Each row of a before or after table is a point. The points were changed in one or more steps. Then noise was added and the rows were shuffled. The steps act on columns, c1 being the first. Write out the steps. A step turns or swaps two columns, mirrors them in a line or flattens them onto one, adds a multiple of one to another, or multiplies or shifts one. Angles are multiples of 10 degrees, from the lower column toward the higher: turns from -170 to 170, lines from 10 to 170 but not 90. Use the fewest steps. Two steps may share a column if one is a turn and the other turns, adds or multiplies; they go together, in the order done. Otherwise the lowest column goes first.

Before, 13 rows:
[[ -1  15   1]
 [  3   6  26]
 [ 22   5 -14]
 [ -7 -16  -4]
 [ 30  12 -29]
 [-15  26  29]
 [-25  34  21]
 [-13 -32  22]
 [-21   1  16]
 [  2  -2  -3]
 [ 30  11  25]
 [ 60   0  16]
 [ 32  11   0]]
After, 13 rows:
[[ 64   0  12]
 [-30  29  26]
 [120  15   1]
 [-50  21  34]
 [ 45 -14   5]
 [ 60  25  11]
 [  6  27   6]
 [ 60 -29  13]
 [-42  15   1]
 [ -2   1  15]
 [  4  -3  -3]
 [-25  22 -32]
 [-15  -4 -16]]
Steps: multiply c1 by 2; swap c2 and c3

Before:
[[-49   6  -2  31]
 [-37   4 -40 -19]
 [ 41   8 -19  13]
 [-16  30  -7  -8]
 [  1  24 -17  -9]
 [-16 -30   6 -19]
 [ 66 -10 -19 -20]
 [-50  -3  -3  -9]
 [-50  11  40 -27]]
After:
[[   0    7   -9    0]
 [   0   36   15  -23]
 [  -1   19 -121   13]
 [   2  -31  -11   -9]
 [   4  -10  -22   39]
 [  -1  -11  -48   30]
 [   3   17  118   23]
 [   0   26  -54   -2]
 [  -2  -13  -57    2]]
Steps: multiply c1 by 0; multiply c2 by 1.3; turn c2 and c4 by 120 degrees; multiply c3 by 3

Before, 8 rows:
[[ -24    1    0   -1   20  -41   29    3]
 [   5  -20  -24  -37   17  -13   15   19]
 [  11  -23   35   -5    0  -45   -3  -24]
 [ -11   34   24  -19    0   18   42    9]
 [   5   10   11  -24  -13  -43   45  -43]
 [ -28   38  -30  -35   43   -8 -121    3]
 [   2   14    1   -8  -26  -36   13   12]
 [ -20  -57  -34    3  -17   -4   44   -6]]
After:
[[-12  18  31 -95 -22  -4   3  16]
 [ 15   1  18 -64   7  28 -26  10]
 [ 24 -31 -31 -79 -28  -2 -23   8]
 [ -8 -24  22 -61 -37  36  -2   3]
 [-57  13  30 -53 -20  -6 -40  -7]
 [ 22 -44  33 -95  67  -5 113   1]
 [-15  19  -9 -59   1  62   4 -20]
 [ 13   0  -1 -85 -21  49 -39 -44]]
Steps: mirror c1 and c2 in the line at 30 degrees; add -0.3 times c8 to c3; turn c3 and c6 by 150 degrees; shift c4 by -60; turn c5 and c7 by 130 degrees

Before (14 x 11):
[[ 62  67 -48 -36 -28 -39 -52 -26 -56 -20  64]
 [-84  71  48  -4  14  14 -14  43  15   0   4]
 [-33  -6  59 -37  40 -26 -33  -5  28 -34  -9]
 [  8 -13  46  -4  27  13  -5  28  17   8  37]
 [  3 -43  71  -8 -20   2 -14 -25   5  10 -41]
 [-32  -3  44 -13  13 -33 -21  13 -26  22  47]
 [-13 -44  33  27  13  52 -25 -11 -13 -45 -39]
 [-48   3  -2 -45   6  -7 -22  50  35  10  13]
 [  6 -39 -13  76 -14 -40 -15 -65 -32 -60 -71]
 [-10 -31  45  57   2 -41  12 -35 -15  -7 -38]
 [-60  -8  41 -12  41  39  16 -26  22  32  14]
 [-69  41  25 -24  51  -5 -39  29 -31  28  -8]
 [-13  37 -23  44  85   4 -22  31  87  37 -93]
 [ 54  60 -57 -20   7 -45  18  12 -48 -27  -8]]
After, 14 rows:
[[ -70   22   25  -24   55  -18  -37   28  -32   46  -10]
 [  53   66  -58  -19   10  -60   17   11  -51    8  -10]
 [   7  -14   49   -5   25   19   -1   30   15   -3   51]
 [ -32   11   61  -35   41  -25  -33   -7   30  -36  -12]
 [ -15  -14   34   27   13   68  -21  -10  -14  -62  -49]
 [ -82   62   47   -6   11   -7  -13   43   16   35    7]
 [ -46   -3   -3  -43    5   -6  -20   53   37   15   21]
 [ -59  -24   45  -11   39   41   16  -27   21   25   18]
 [ -32  -17   45   -9   14  -33  -23   10  -27   15   64]
 [ -15   16  -23   44   88  -12  -26   34   86   50 -123]
 [   3   -4  -12   73  -13  -25  -15  -68  -29  -72  -93]
 [  63   65  -49  -34  -27  -55  -55  -26  -53   15   82]
 [ -12  -23   43   57    5  -32   12  -32  -12  -19  -52]
 [   3  -40   75   -6  -25   16  -16  -27    6   -9  -52]]
Steps: add -0.3 times c2 to c6; turn c2 and c10 by 30 degrees; multiply c11 by 1.3

Before, 10 rows:
[[ 23   3 -21 -35 -18 -40  22  -7  -2 -37 -49  17]
 [-14  -7 -20  22   2   7 -24 -41 -40  15  28 -12]
 [  4   8 -46 -12   0 -20   8  21   5   8  -8 -29]
 [ 60 -15   7 -12   2   4  20  -4  -8  11  25  -2]
 [  0   1   0 -33  11  -8  14 -29  -2  16  -7  -2]
 [  4 -24 -20  14   5 -11 -23  -7 -22   8  -7  27]
 [ 16 -20  -4 -28  -8  -9  14 -14 -12  22  48   4]
 [  1 -22  23  21 -51  -9  21  11 -51  28  20 -14]
 [  6 -16  -9   4 -25 -23  47   1   5  10   6 -15]
 [  7 -13 -18 -20  19 -39  38  -8  -9  43  42 -63]]
After (10 x 12):
[[   6    1  -21    3  -36   28   55    5    2    9    3  -26]
 [  18   14   -9  -29  -22   18   88   28  -15   21   40   -1]
 [   1   18   57   21  -94   19   52   20  -51   29    0  -36]
 [  -1   -8    0  -33   27    4    2  -23    1   13   18    5]
 [  23  -23  -53  -30  -59   30  -52  -43   -3  -37  -25    7]
 [ -14   10  -49   24   17   -2   16   -5  -44   13   47  -11]
 [   4  -18 -118  -10   36   16   -6    8    2    7  -20  -25]
 [  60   16   17  -11    6    3   54   19  -10    8   20   -2]
 [   9   -6  -44  -23  118   37  100   30   -8   42   31  -47]
 [   3   18  -50   11  -24   21  -35   -9  -22    7   -1   28]]
Steps: turn c2 and c6 by -150 degrees; multiply c3 by 2.5; turn c5 and c12 by 30 degrees; multiply c5 by 2.5; add 1.5 times c11 to c7; turn c8 and c11 by -50 degrees

Before:
[[  14   54  -16  -63  -52  -49   -7   30   45   41   -7   35  -40    2
    39  -24   16  -25]
 [ -41  -46   68  -24 -103  -21  -60    9   16  -24   11  -26  -40  -55
    22   17  -16  -12]
 [  -8  107  -65   72  -48   33   35   28  117  -52  -27   40   26  -60
    11   -4   35  -12]
 [ -34   26   -5   14  -27  -25   37   -3    6   54   19   35   14   51
     5  -44   13  -32]
 [  -4   -8   43   46   37   -2  -66    9    1   25   39   -2  -38  -37
    19   41  -73   20]
 [  21   -2   38  -11  -92   24  -63   32   14   17   19   18  -57  -31
   -46    8  -38  -34]
 [ -17   31  -13  -28  -54  -19   55    6   20   67  -31   69  -23   11
    -9   13   45  -33]
 [  -6   29  -33  -29  -36  -37   27  -13   32   -5  -30   25  -38   66
   -36  -30   16   39]]
After, 8 rows:
[[ -3  25   1  12 -33  34  27   3   6  56  17  39  17  53  23 -41 -38 -32]
 [ 26   1  40 -15 -15 124 -70   9  18  14  17  16 -73 -29 -37   9  38 -35]
 [ -9  29 -34 -30 -52  27   6 -28  32   0 -30  31 -23  59   5 -26 -10  35]
 [-25  52 -13 -65 -69  45  14  16  46  44  -3  35 -47   5   5 -29   7 -28]
 [-29 107 -66  76  13  71  36  43 112 -49 -34  33   3 -60  18  -4 -26 -15]
 [ 23 -49  75 -27 -67 123 -34  -8  15 -21  21 -24 -39 -56 -20  21 -31  -9]
 [-35  26 -15 -25 -42  62  38  -9  17  62 -31  72 -31  11  21   6 -31 -36]
 [ 69  -8  36  47  16 -45 -36  -9   0  26  39   1 -41 -33 -18  39  25  19]]
Steps: turn c1 and c17 by 110 degrees; multiply c5 by 1.3; turn c5 and c6 by -70 degrees; flatten c7 and c15 onto the line at 30 degrees; multiply c8 by 1.3; turn c8 and c13 by -30 degrees
